Rows are points. The points of each table are mixes of a few directions, plus a little noise. Count the directions of each table, and those that both share. Where both have some left over, give the other angles between the two spaces (their principal angles), to ten degrees, smallest first.
(in the rows, 128 means zero)

First (4 x 3):
[[156  59 166]
 [112 169 105]
 [ 99 199  89]
 [145  85 151]]
Second:
[[153  65 162]
 [108 179 101]
 [150  76 156]
 [162  47 173]
 [110 171 104]
 [107 181  99]
 [107 179  99]]
Directions: first 1, second 1, shared 1

First, 8 rows:
[[186 147 180  99]
 [156  92 107  71]
 [125 162 161 162]
 [100 157 143 178]
 [140  57  63  51]
 [139 158 165 148]
 [ 88 159 138 189]
 [ 89  92  69 125]]
Second:
[[ 79 129 100 168]
 [ 97 107  89 134]
 [157 146 162 123]
 [139 145 150 135]
 [168  85 105  55]
 [ 88  74  50 109]
 [157 209 228 181]
 [141 131 138 121]]
Directions: first 2, second 2, shared 2

First (8 x 6):
[[160 100 167 134 174 124]
 [ 51 122  66 158  87 114]
 [144 183 118  87  84 150]
 [109  59 142 177 183 101]
 [110  91 129 158 153 112]
 [166 207 126  66  77 161]
 [117  82 140 161 166 110]
 [165 181 137  83 100 152]]
Second, 8 rows:
[[122 174 122 142  81 115]
 [114 221 116 158  31 102]
 [130 120 129 126 136 130]
 [134  81 134 113 176 141]
 [144  12 143  92 249 162]
 [128 136 127 130 119 126]
 [133 100 133 119 157 136]
 [121 179 121 144  75 113]]
Directions: first 2, second 1, shared 0; angles 40

First (8 x 8):
[[123 108 159 111 111 150 135 116]
 [122  86 181  89 128 119 122 139]
 [188 249  74 194 230 153 121 110]
 [ 89  75 130 112  44 138 145 118]
 [112  90 134 104 124  73 114 164]
 [164 216  85 186 167 183 139  88]
 [108  93 139 111  96 116 130 136]
 [117 109 123 118 124  93 120 150]]
Second (8 x 8):
[[132 136 125 133 133 131 128 126]
 [168 213  91 179 186 161 129 105]
 [134 141 123 135 137 132 128 124]
 [178 233  81 191 201 169 129  99]
 [ 76  17 178  62  51  84 126 158]
 [ 93  54 161  84  77 100 128 148]
 [120 113 135 119 118 122 128 131]
 [124 117 133 122 121 124 128 131]]
Directions: first 3, second 1, shared 1

First (8 x 9):
[[126 127 109 132 125 141 135 100 169]
 [167 118 181 124  95   7  49  93  46]
 [119 127 108 145 141 119 127 108 145]
 [ 98 131 126 148 157  98 116 153  76]
 [103 133 105 135 145 169 155 141 152]
 [ 75 149 129 117 111 135 118 119 107]
 [167 122 132 105 125 205 179 171 174]
 [169 117 135 119 123 150 145 139 156]]
Second:
[[ 63 171 142 164 109  95 153 119  90]
 [124 146 151 146 130 139 178 178 104]
 [156  96  81 124 148 146 107  80 205]
 [173  81  86 108 168 156  95 121 179]
 [101 144 156 117 126 130 132 180  63]
 [182 102 114 145 134  93 111  83 171]
 [ 93 158 151 117  92 142 147 132 110]
 [ 79 152 143 137 125 108 127 147  70]
 [182 100 128  93 118 143 102 113 161]]
Directions: first 4, second 5, shared 4

First (11 x 11):
[[103 124 144 132 130 116 114 143 136 135 103]
 [ 60  91 124  91 139 146 125 175 160 140  81]
 [130 177  76  97 106 125 146  82  90  86 204]
 [148 146 203 201 148  58  87 128 153 153  87]
 [153 120 131 152  82 162 117 122  51 127 120]
 [ 88 125 129 107 156 107 129 145 179 132 116]
 [144  90 113 116 112 185 143 143 106 136 117]
 [146 193 159 172 137  46 102  87 132 116 155]
 [206 102 124 147 127 169 152 118 120 140 140]
 [ 79 112  55  46 109 190 162 137 107 102 159]
 [149 126 150 148 159 103 129 129 175 143 121]]
Second (11 x 11):
[[129 142 137 189 142 133 124 120 108 119 141]
 [176 116 104   8 117 145 143 107 217 148  83]
 [ 79 119 138 154 118 105 121 160  71 121 152]
 [138 126 124 110 127 131 130 123 144 131 121]
 [ 68 111 137 130 110  99 122 170  70 124 150]
 [ 68 101 130  94 103  97 124 175  83 129 142]
 [126 129 129 134 128 127 127 129 123 127 131]
 [118 120 126 109 120 122 128 138 125 130 127]
 [180 162 134 208 161 158 127  81 148 118 128]
 [249 166 113 133 165 188 141  40 243 135  85]
 [ 79 114 136 138 115 104 122 163  76 124 148]]
Directions: first 4, second 2, shared 0; angles 40, 50

First, 10 rows:
[[  7 184 173 122  98 160 155 103  46  82 172 100]
 [215  73  94 127 121 112  97 144 180 137  90 134]
 [214  75  96 129 125 111  99 145 181 142  92 137]
 [199 114 104 139 185 101 129 147 188 185 109 162]
 [101  97 133 112  28 157  98 114  82  45 121  79]
 [ 70 201 154 142 212 121 177 122 115 181 167 157]
 [171 103 111 129 129 119 116 136 156 137 111 133]
 [ 44 135 155 112  38 167 120 106  50  43 146  78]
 [ 92 175 144 137 185 123 161 125 120 165 154 149]
 [167 122 115 134 164 112 130 139 164 163 119 148]]
Second:
[[133 106 185 152 150 111 139 151 150 166 117 176]
 [175 162  63  57 131 117 168 130 117 110 184 161]
 [ 59 162  89 174 120 144  42  85 153 129  65  52]
 [182 129  74  94 155 142 180 129  87 105 179  81]
 [ 44 165  70 135  52 161  35  72 115  65  81  34]
 [132  90 201 144 124 117 147 155 131 145 125 177]
 [139 104 194 153 159 105 145 156 158 179 118 194]
 [160 106 148 114 134 125 168 147 111 126 155 147]]
Directions: first 2, second 4, shared 1; angles 90

First, 9 rows:
[[122  95 101 115  98 115 100  87 157 138 146  96 114 129]
 [ 76  69  52 115 131  91  86  63 216 138 147 102 152 131]
 [143 162 160 142 127 141 165 165  90 120 112 138 138 110]
 [155 106  59 142  97  79 104 123 102 138 132  90  86 137]
 [140 148 219 101 136 188 124 130 119 126 136 159 111 144]
 [106 157 204 119 143 178 167 139 145 117 122 157 174 103]
 [135 132  80 154 121  92 145 149 105 126 114 112 133 114]
 [148 148 143 138 128 132 143 155  92 125 119 135 119 127]
 [125 135 135 127 173 136 117 143 125 124 123 163 127 155]]
Second (8 x 14):
[[ 73 116 146 106 229 155  94 112 197 121 132 200 164 176]
 [126 127 128 127 132 129 127 127 130 128 128 130 129 129]
 [128 128 128 128 128 127 128 128 127 128 127 127 128 128]
 [136 130 125 132 112 124 134 130 116 129 127 117 122 120]
 [ 89 119 141 112 200 147 104 117 177 123 131 179 154 162]
 [149 134 121 137  90 118 140 134 102 130 126 101 114 110]
 [128 128 129 128 127 128 128 128 128 128 128 127 128 127]
 [192 142 106 155   7  95 168 147  46 137 124  43  84  72]]
Directions: first 4, second 1, shared 1

First:
[[ 92  97 173  89 166 121 144 192 144 103 183  55 138 197 189  50 123 167]
 [166 116 157 136 118 162  92 112 148 171 132 175  76  83  93 102 136 156]
 [ 94 156 128  82 183  73 151 148  62 132 103 114 173 119  94 145 160  84]
 [152 124 142 169  98 207 135 173 120 182 137  93 100 125 104  85 118 124]
 [129 130 130 181  86 165 114 129 139 173 115 161 109 105 113 144 120 127]
 [199 163  36  57 167  48 141  14  86  26  76 153 151  90  76 206 145  83]
 [ 84 107 110 232  52 156  99 157 153 157 120 175 110 136 125 149  99 180]
 [110 132 147  79 155  92 148  97 172  82 155  98 164 167 231 145 120 102]]
Second (10 x 18):
[[130 130 132 129 130 132 130 128 126 128 128 124 129 128 127 128 130 126]
 [ 88  99  69 105  96  44  69 122 160 142 141 194 119 115 163 126  71 171]
 [108 114  99 118 112  86  99 125 145 135 134 161 124 121 147 128 100 150]
 [162 153 179 146 156 202 180 133  98 116 117  70 137 140  99 130 179  92]
 [168 157 189 149 161 215 189 134  94 114 115  60 138 141  92 129 190  84]
 [126 127 123 127 127 123 123 128 129 129 128 131 128 127 129 129 125 130]
 [164 154 181 149 156 203 180 135  98 116 118  68 137 139  97 128 181  90]
 [ 77  92  53 101  89  22  54 121 170 146 143 212 116 110 171 127  55 182]
 [ 71  87  43  96  83   9  42 119 176 146 147 223 114 108 179 126  44 190]
 [183 168 212 158 174 246 210 138  81 110 110  34 143 148  80 129 211  67]]
Directions: first 6, second 1, shared 0; angles 40

First:
[[149 103 117 146  92 106 125 127 144 153  93 107 107 161 114  97 119 171]
 [ 85 172 140  92 176 177 109 126  86  95 176 172 164  81 114 184 147  62]
 [117 138 128 119 136 141 118 125 115 122 136 140 135 120 117 142 133 115]
 [154  96 113 149  81 103 119 126 146 161  82 103 103 174 102  90 117 185]
 [ 95 157 127 101 142 169  92 121  89 118 144 163 151 114  82 164 142  99]
 [135 122 129 134 124 120 134 128 134 131 123 122 123 132 134 121 126 135]
 [145 107 118 143  98 110 123 127 140 149  98 112 112 158 113 102 120 164]
 [147 132 153 141 179  96 203 143 169  92 172 108 129  82 246 124 122  92]]
Second:
[[127 150 155 121  95 161  95 102 102 155 160 133 132 148  93 126 114 142]
 [118 144 145 115 167 157 140 133 106 122 159 145 156 117 131 135 139  90]
 [156 102 135 160 122 104 154 127 160 142 119 103 121 139 178  88 127 156]
 [144 140 132 123 141  48 205 148 191  62 157  89  76  62 249 162  89 100]
 [ 92 147 133 123 141 180  75 107  97 126 146 167 166 108 109 151 158 115]
 [111 121 108 127 127 144  96 127 113 133 102 146 140 134  90 133 147 134]
 [119 126 107 115  92 135  88 124 107 144  96 135 117 155  51 137 124 149]
 [104 125 128 144 136 176  75 108 108 144 123 160 170 127 111 122 168 137]
 [163 102 125 141 137  88 187 152 154 135 111  97 110 148 153  93 114 135]
 [145 121 110 112 121  86 166 153 140 117 106 105  92 140 114 132 102 125]]
Directions: first 2, second 5, shared 2

First, 8 rows:
[[151 112 110 149 129 119 128 125 113 110 143 156 126  87 145 166 144 151
  123 123]
 [100 154 137 142 128 109 107 135 126 175  89 122 107 194  70  69 143  85
  154 139]
 [131 126 124 135 128 124 126 128 124 128 128 135 125 124 127 132 134 129
  129 128]
 [115 138 138 119 128 131 126 130 136 140 118 114 128 153 115 105 121 113
  133 131]
 [125 133 124 143 128 116 119 130 121 142 116 137 117 141 108 117 142 118
  138 131]
 [146 113 120 129 128 133 137 124 124 104 148 138 136  89 157 163 126 152
  116 122]
 [103 140 162  67 126 167 147 128 165 125 131  69 155 158 146  98  76 117
  116 127]
 [154 108 110 142 128 125 134 124 116 101 150 153 131  78 157 174 138 158
  117 121]]
Second, 11 rows:
[[123 132 134 121 129 126 124 130 133 133 126 122 129 140 121 118 124 123
  127 129]
 [172  83  70 202 113 169 181  93  75  80 130 172 126   7 200 226 156 167
  151 120]
 [115 132 133 125 122 156 148 119 130 132 110 105 132 136 135 115 115 113
  143 131]
 [155 109 104 156 128 118 130 123 108 108 143 162 123  79 147 172 149 154
  124 124]
 [114 143 148 102 134 109 105 142 147 145 130 115 128 169 100  95 120 117
  117 131]
 [121 140 143 107 135 103 104 142 143 141 135 125 126 160 104 105 126 123
  114 129]
 [116 142 146 104 134 110 107 140 145 143 130 118 128 165 103  99 121 118
  118 130]
 [124 134 137 117 132 114 114 135 136 135 132 127 127 145 115 116 127 125
  121 128]
 [126 127 127 131 125 139 137 124 126 127 122 123 129 125 134 129 125 125
  134 128]
 [119 133 134 120 127 136 132 127 133 134 120 115 130 142 125 114 120 119
  132 129]
 [124 131 132 123 129 126 125 130 132 132 126 124 128 137 123 120 125 124
  128 129]]
Directions: first 2, second 2, shared 1; angles 70

First, 10 rows:
[[115 130 100 137 106 153 123  85 119 126 128 111 117 118  95 138 144 106
   92 154 114  94 104 124]
 [148 118 153 117 157 102 137 169 141 137 122 144 143 146 157 109 107 156
  171 100 149 172 149 133]
 [135  94  50 139 115 178 136  18 128 162 100  82 124 147  28 107 141 112
   83 168 130  94  65 127]
 [116 109  46 146  94 189 128   7 117 147 111  79 112 130  25 126 155  93
   58 182 113  66  61 123]
 [147  98  95 127 141 142 140  86 137 157 105 110 136 154  84 101 121 138
  130 133 145 137 102 131]
 [129 150 192 117 146  85 124 219 132 106 147 166 135 118 208 138 113 147
  172  92 132 164 180 130]
 [157 117 173 111 173  85 140 200 147 137 123 156 151 151 180 104  96 172
  196  82 158 195 166 136]
 [135 136 171 119 147  96 129 191 134 119 136 154 137 129 181 127 113 148
  167  98 137 162 163 131]
 [ 94 167 146 136  94 131 109 144 109  91 156 137 109  88 156 170 150  98
   96 143  96  88 141 121]
 [104 159 155 131 108 120 114 159 115  97 152 143 117  98 165 160 140 111
  115 130 106 108 149 124]]
Second (9 x 24):
[[ 89 146 120 147 104 153 109 124  97  99 148 125  85  85 127 156 159  72
   88 175 133  45  98 129]
 [151  93  81 157 137 196 133  32 157 126  65  94 168 154  59 106 151 141
  113 141 111 148 119 101]
 [ 86 204 226 149 134 148 117 179 101  96 162 135  98 100 155 174 163 162
  135  98 137 110 161 150]
 [136 111 194  95 117 134 180 183 160 123 114 155 162 150 170  82 110 181
  205  68 126 236 198 174]
 [134 136 113 131 151  85 101 152 112 136 148 135 109 118 147 146 116 106
  116 145 147  88 103 109]
 [140 114 114 158 180 119  94 149 122 111 112 138 120 116 151 134 135  96
  133 159 168  84 104  92]
 [144 116 134  90 100 119 169 116 153 158 125 125 160 162 115  99 100 174
  151  83  96 211 161 155]
 [142 145 125 119 150  75 112 145 121 153 151 130 124 137 137 145 104 140
  123 116 133 124 119 115]
 [132  88  45 105  80 124 138  72 128 150 127 114 125 129  92 109 112  78
   87 169 101 106  88 128]]
Directions: first 2, second 5, shared 1; angles 30

First, 8 rows:
[[ 86 125 131 115 169 138 122 122 158 132  86  83  86 154 103 139 216 130
   93 110 107 164 106 129  71 149 132 153 155 137 106 129]
 [ 69 113 149 150 134 111 137 136  98 160 151 102  80 143  92 111 197 201
  152  70 107 145 112 158 119 208 129 206 140 118 125 168]
 [182 140 107 105 107 114  91 136 143  82 146 195 199 118 170 139  61  66
  147 187 133 105 128 105 185  41 144  93 121 112 123  98]
 [150 123 137 147  92 112 176 136  86 149 165 145 144  93 138 108  37 160
  185 123 150  91 155 153 171 177  80 121 114 129 154 160]
 [ 84 122 139 115 185 156 200 114 165 167  41  27  56 128  91 134 181 146
   86 101 126 160 131 152  22 224  57 122 164 174 118 157]
 [175 138 112 114 130 153 139 116 156 114  92 128 156 113 151 141  75  71
   93 169 151 116 148 105 113  74 117  51 117 148 134  96]
 [120 126 131 171  96 139  60 122  81 130 189 157 124 154 122 115 178 156
   95  96 129 128 124  99 160  66 237 144  78 100 146  92]
 [157 134 116 107 112  99 100 144 134  92 154 185 180 122 156 134  81  95
  172 168 121 113 119 122 183  85 127 133 135 107 117 124]]
Second:
[[134 146 160 123 132  80 184 136  98 208 106  66  98 125 159 144 131 171
  112  88  62  86 140 112 154 190 100 175  73  94 162 136]
 [ 98  86 108 193  96 209 107 113 102  73 194 182 125 112  55  68 103 158
  169 120 249 172 141 185  87 137 147  76 179 189 118 158]
 [ 98  98 141 201  95 171 167 119  61 154 183 123  90 105  75  74 100 213
  159  72 199 133 158 179 107 210 119 117 126 163 155 172]
 [121 108  91 132 125 182  62 119 165  34 152 199 163 132  94 109 125  77
  146 175 203 177 113 146  99  55 161  75 192 167  88 117]
 [139 142 130 101 140 103 126 133 144 136 104 117 135 135 153 150 138 108
  114 139  90 118 120 107 141 113 125 141 117 110 126 115]
 [147 155 147  90 146  72 152 138 136 175  86  84 123 136 176 165 143 120
  102 124  46  94 123  92 156 136 111 167  88  86 140 113]
 [104 101 128 183 103 172 142 119  88 127 175 141 109 113  81  85 107 179
  155  98 197 143 147 169 106 171 129 108 141 163 139 159]
 [144 157 156  97 144  65 171 139 121 200  86  68 111 133 178 164 141 140
  101 107  36  84 129  94 161 160 103 178  73  81 152 121]
 [157 156 115  57 160  86  89 137 194 101  75 134 166 150 179 180 155  45
   98 183  60 123  98  79 147  48 137 138 130  94 100  84]
 [146 145 117  82 148 106  97 133 174 102  95 138 156 142 158 160 145  70
  110 168  91 129 107  97 138  69 137 129 135 109 106 100]
 [119 112 115 147 118 161 109 123 127  95 151 157 134 125 101 107 121 127
  143 135 176 149 129 148 111 117 139 103 154 152 117 135]]
Directions: first 4, second 2, shared 1; angles 80

First, 11 rows:
[[174 138 156 133 157 149 127 133 109  72 106 137 155 129 134 135 147 132
   89 110 113 128 105  76 155 127  95  89  97 145 145 110]
 [ 59 143  80 120 149 112  84  95 174 213 133 109  99 131 170  95 119 142
  195 139 122 123 129 223  52 111 180 131 177 104 140  71]
 [142 147 129 147 132 157 127 116 104  74 122 150 122 125 108 123 142 110
  146 101 150 143 127  96 138 109 136  85 129 109 150 119]
 [197 164 189 123 126 138 146 141  91  87 110 133 146 145 132 130 130 142
   97 109 169  91 171  97 107 123 102 152  93  89 116 163]
 [145 161 138 129 178 121 114 138 105 121 125 141 157 134 146 121 108 145
  136 114 128  91 134 108 102 150  87 128 122 108 139 126]
 [179 161 171 140  93 156 152 125  86  70 117 143 119 138 102 127 146 116
  128 101 195 121 180 104 117  97 141 132 110  76 123 165]
 [ 83  78  84 126 121 102 120 184 115 179 150 125 169  92  98 146 127 115
   98 182  58 138 101 137 146 176  75 173 107 239 128 117]
 [107 120 110 135 125 143 131  65 181 108 129 129  67 145 139 118 124 119
  172  97 146 167  96 129 163  94 197  55 179  80 136 116]
 [ 86 103 102 115 108 102 127 133 157 191 144 112 115 125 133 130 112 132
  137 158 112 126 129 173 119 141 142 166 146 143 110 136]
 [156  77 166 110  46 125 173 160 134 133 119  95 130 121 104 158 161 120
   42 168 119 148 144 137 165 121 133 184  80 191  86 162]
 [ 81 117  83 130 173 105 108 119 153 161 147 137 124 129 142 126  90 133
  166 128  95 125  91 129 141 160 116 109 167 128 138 119]]
Second, 8 rows:
[[ 86 177 136  87 170 172 174  94 131  93  43 113 116 178  79 162 172  96
  128  96 144 234 124 139 249  92 149 137  68 157 123 138]
 [ 48 156  58 126 183 164  85  92  62 118  81 118 118 154 130  46 108 153
  143 147 142 188 234 112 110 204  80 128  99 168 127 116]
 [168 112 123 149 103 116  87 137 118 141 174 124 130 106 167  98 108 151
  127 149 135  72 145 120  50 147 118 116 155 114 135 120]
 [121 142 144 142 124 143 144 140  98  99 105 153 141 114 102 122 156 116
  127 112 133 132 148 130 105 108 130 129 112 117 136 108]
 [180 125 155 153  92 127 116 147 114 116 155 140 139  99 140 121 142 130
  122 127 141  78 131 128  59 104 137 118 140 102 141 110]
 [180 112 163 105 105 104 151 131 198 149 158 108 119 137 139 195 129 115
  118 122 121 111  41 140 188  84 163 128 145 118 121 155]
 [124  89 135 132 114  87 151 154 166 157 162 145 136 109 125 161 106 124
  129 129  93  94  76 132 141 129 130 138 160 116 118 141]
 [118 110 109 129 132 112 116 129 137 149 147 125 126 126 142 120 102 139
  131 142 116 116 125 124 123 155 116 130 145 132 122 136]]
Directions: first 6, second 4, shared 1; angles 40, 60, 80

First, 9 rows:
[[112  91 157  94 132 126 141 113 117 108 152 121 130 147 132 113 142 157
  136 137 128 102 122 113 161 115 133 130 137 133 148 115]
 [ 93 138 198  26 137 113 108 140  52 107 133 107 147  89 188 101  90 144
  160 137 100  96 120 163 144  79 158  73 137 182 206 149]
 [172 139  68 220 132 138 143 129 186 164 114 159 112 135  84 161 148  95
  104 105 147 169 126 112  94 165  99 165 120  87  65 123]
 [127 134 111 144 118 131 123 128 141 127 122 121 124 137 121 130 130 126
  119 134 133 132 136 124 125 139 127 135 124 121 111 125]
 [173  10 186 125 205 124 220  90 148 137 200 203 113 153  88 140 191 167
  149  78 149 107  66  67 173 103  86 177 155 100 151  96]
 [141 179  55 204  96 139 103 140 170 147  90 117 121 133 105 146 123  92
   99 135 137 165 156 135  90 170 122 143 110 105  67 133]
 [142 179 101 154 124 128 109 150 128 152  97 133 131  95 134 144 103  92
  123 118 122 155 133 154  87 137 129 114 120 131 116 147]
 [125 165 136 108 130 123 108 147 100 137 109 126 137  90 154 128  98 110
  136 124 114 136 129 159 105 116 138  98 126 148 148 150]
 [ 67 119 141  78  80 130 100 114 107  75 135  62 135 172 148  90 129 169
  124 183 123  87 161 122 174 128 159 118 127 145 138 114]]
Second, 11 rows:
[[126 129 131 127 131 131 129 132 124 128 128 130 131 126 132 129 128 127
  129 126 126 125 131 128 129 126 130 126 129 131 129 127]
 [ 89 150 169 108 182 174 153 191  54 130 130 160 177  87 189 144 135 110
  144  90 101  85 170 133 142  92 169  96 152 184 148 113]
 [131 126 124 130 123 124 126 123 134 128 128 125 124 132 123 127 127 130
  127 131 130 132 124 128 127 131 124 131 126 123 126 129]
 [117 134 140 122 143 141 135 146 107 129 129 137 142 116 145 133 130 123
  133 117 120 116 140 129 132 118 140 119 135 144 134 124]
 [128 128 128 128 128 128 128 128 128 128 128 128 128 128 128 128 128 128
  128 128 128 128 128 128 128 128 128 128 128 128 128 128]
 [ 95 146 163 111 173 166 149 180  66 130 130 155 169  94 179 142 133 113
  141  96 105  92 163 132 140  98 162 101 148 175 145 115]
 [ 87 151 171 107 184 176 154 194  51 130 131 161 179  85 192 145 135 109
  145  88 100  83 172 133 143  90 171  95 153 186 149 112]
 [128 128 128 128 128 128 128 127 129 128 128 128 128 128 127 128 128 128
  128 128 128 128 128 128 128 128 128 128 128 128 128 128]
 [192  92  60 160  41  53  87  26 249 125 124  76  49 195  28 101 117 157
  102 190 172 198  59 120 105 187  62 180  89  37  95 153]
 [130 127 126 129 125 125 127 124 132 128 128 126 125 130 124 127 128 129
  127 130 130 131 126 128 127 130 126 130 127 125 127 129]
 [184  96  68 157  51  62  92  38 235 125 124  82  58 187  40 104 119 154
  105 183 167 190  67 121 108 180  69 174  93  47  99 150]]
Directions: first 3, second 1, shared 0; angles 50

First:
[[114 130 127 120 121 112 114 105 134 142 133 101 152 148 113 128 148 130
  125 129 137 126 139 107 156 112 115 132 137 130 154  98]
 [169 114 145 141 182 184 138 163 151 101 106 171 129  90 147 151  76 116
  148 160  64 132 142 127  83 143 179 114 138 116  90 163]
 [100 137 131 114 101  94 117  97 120 151 139  85 127 156 112 118 167 141
  112 124 172 128 130 110 172 111  97 134 134 146 147  98]
 [120 123 116 128 126 119 116 111 137 133 132 126 168 142 112 126 134 122
  134 119 115 122 134 125 137 119 126 137 127 113 169 105]
 [ 97 118 158 122 123 110 117  86 131 141 128 104 143 148 100 107 152 159
  109 139 148 130 127 115 176 116 125 141 135 148 156 108]
 [157 151 101 127 120 137 143 175 113 121 133 132  80 107 167 150 117 100
  137 119 138 130 127 134  88 139 114 107 124 124  75 151]
 [ 96 130 109 126  87  88 124 106 108 139 144 123 134 150 112 101 157 137
  115  91 163 121 104 151 147 127  99 146 107 126 169 114]
 [151 115 148 143 160 168 146 157 133 102 112 174 107  92 145 129  87 132
  133 145  93 133 119 149  90 151 168 122 123 128  91 174]
 [147 135 117 130 133 139 135 153 126 121 127 138 112 115 147 140 115 114
  136 127 121 128 130 132 104 135 130 118 127 123 104 142]]
Second, 11 rows:
[[ 43 221 128 130 183 135 160 146 104 181 121 177 143 108 121  98 124 142
  121 137 103 108 170 171 135 164  93 135 158 114  82  53]
 [109 149 128 129 141 130 136 132 123 140 126 140 131 124 126 121 127 131
  126 130 122 123 138 138 130 136 120 130 135 125 118 111]
 [150 104 128 128 114 126 120 123 134 115 130 115 124 133 129 136 129 124
  130 126 134 133 117 117 126 119 137 126 121 131 140 147]
 [ 83 176 128 129 157 132 145 137 116 156 124 154 136 118 125 113 125 136
  124 132 115 117 150 151 132 147 110 132 144 121 104  89]
 [138 117 128 128 122 127 124 126 131 122 129 122 126 130 129 131 128 126
  128 127 131 130 123 123 127 124 132 127 125 130 133 136]
 [141 114 128 128 119 127 123 125 132 120 129 120 126 131 129 133 129 126
  129 127 132 131 122 121 127 122 133 127 123 130 135 140]
 [168  85 128 127 103 125 113 120 139 103 132 105 121 137 131 142 130 121
  132 124 140 137 109 108 125 111 144 124 114 134 150 163]
 [111 147 128 128 139 130 134 132 123 139 126 138 131 123 127 122 127 131
  126 130 123 124 137 137 130 135 121 129 134 125 119 113]
 [ 81 179 128 129 157 132 146 138 115 157 124 155 136 117 125 112 125 135
  124 133 114 117 151 152 132 148 109 132 144 120 102  87]
 [239   7 127 126  57 119  86 105 159  59 138  64 108 154 137 167 134 109
  138 117 161 154  73  72 119  81 173 118  89 146 188 226]
 [146 109 128 127 116 126 122 124 133 117 130 118 125 132 129 134 129 125
  130 126 133 132 119 119 127 120 135 127 122 131 138 144]]
Directions: first 4, second 1, shared 0; angles 90

First, 9 rows:
[[150 131 122 120 125 130 120 150 161 101 150 130 101 116  99 107  94 122
  128 117 120 125 118 136 157 106 126  96 153 143 123 169]
 [122 221  80 177 170 113  53 176 119  89 184  17  73  98 116  97 100 160
  174 120  69 133 112 156 140 123 146  70 130 125 145 173]
 [ 77  83 166 124 121 132 180  54  52 207  50 172 220 168 200 192 223 128
  110 159 171 133 158  95  52 184 127 232  70  95 131  10]
 [117 195  96 164 160 118  76 156 113 107 162  46  95 109 127 111 118 153
  162 125  89 133 120 145 129 130 141  96 123 119 141 148]
 [113  69 165 104 105 135 182  79 104 175  74 196 188 157 159 166 175 115
   99 144 172 127 145 103  96 151 120 193 105 118 121  65]
 [ 98 126 137 137 135 128 138  97  82 164  98 124 166 142 166 157 174 138
  130 143 137 133 139 115  89 159 133 172  95 108 135  72]
 [177  81 140  87  94 137 155 147 200  98 142 194 101 122  79 101  73  99
  101 109 144 120 116 133 179  85 113  94 178 161 109 186]
 [147 127 123 121 124 129 123 146 156 108 146 131 106 119 105 111 100 121
  126 119 124 126 120 134 152 110 125 103 147 141 123 161]
 [151 122 126 116 119 130 127 146 163 106 146 141 104 119 100 109  94 119
  123 116 125 125 119 135 157 106 124 101 153 144 121 166]]
Second (9 x 32):
[[197 109 154  49 129 106  99 113 118 115  69  29  91 125  56 146 135  85
   32 131 142  90 164 110 146  78 177  83 203  70 142 182]
 [ 81 147 114 189 134 120  99 131 101  95 107 105 157 120 150 117 123 148
  155 149  97 215 114 110 131  82 117 110  91  76 109  73]
 [126 126 123 132 130 140 119 120 136 132 104 138 133 118 134 138 152 127
  129 129 118 144 131 140 124 107 127 121 129 126 131 126]
 [ 87  96 136 172  95 124 167 138 138 102 153 212 168 142 150  96  72 137
  157 141 136 192  98  94 152 116  88 143  91 130  86  76]
 [165  95 127  76 123 139 181 123 170 116 114 207 153 132 105 137 135 127
  140  90 171 120  97 154 130 132  74 162 101 148 116 136]
 [136 106 137 121 121 161  89 101 147 155  51 127 111 104 128 159 189  98
   80 144  94 140 169 147 127  58 169  82 188 123 148 152]
 [ 71 182 114 197 136 120 139 158 101 165 249 134 114 146 189  99  88 166
  199 136 117  85 121 123 108 243 132 169  92 197 139 110]
 [158 101 143  92 118 136 126 115 145 133  91 130 118 124 104 141 143 103
   85 128 134 117 145 130 137  95 143 110 167 122 133 153]
 [130 192 107 125 166 107 134 152  97 144 214  71 107 142 136 120 114 163
  176 105 145  51 114 143 100 239 124 172  91 162 150 143]]
Directions: first 2, second 5, shared 1; angles 70
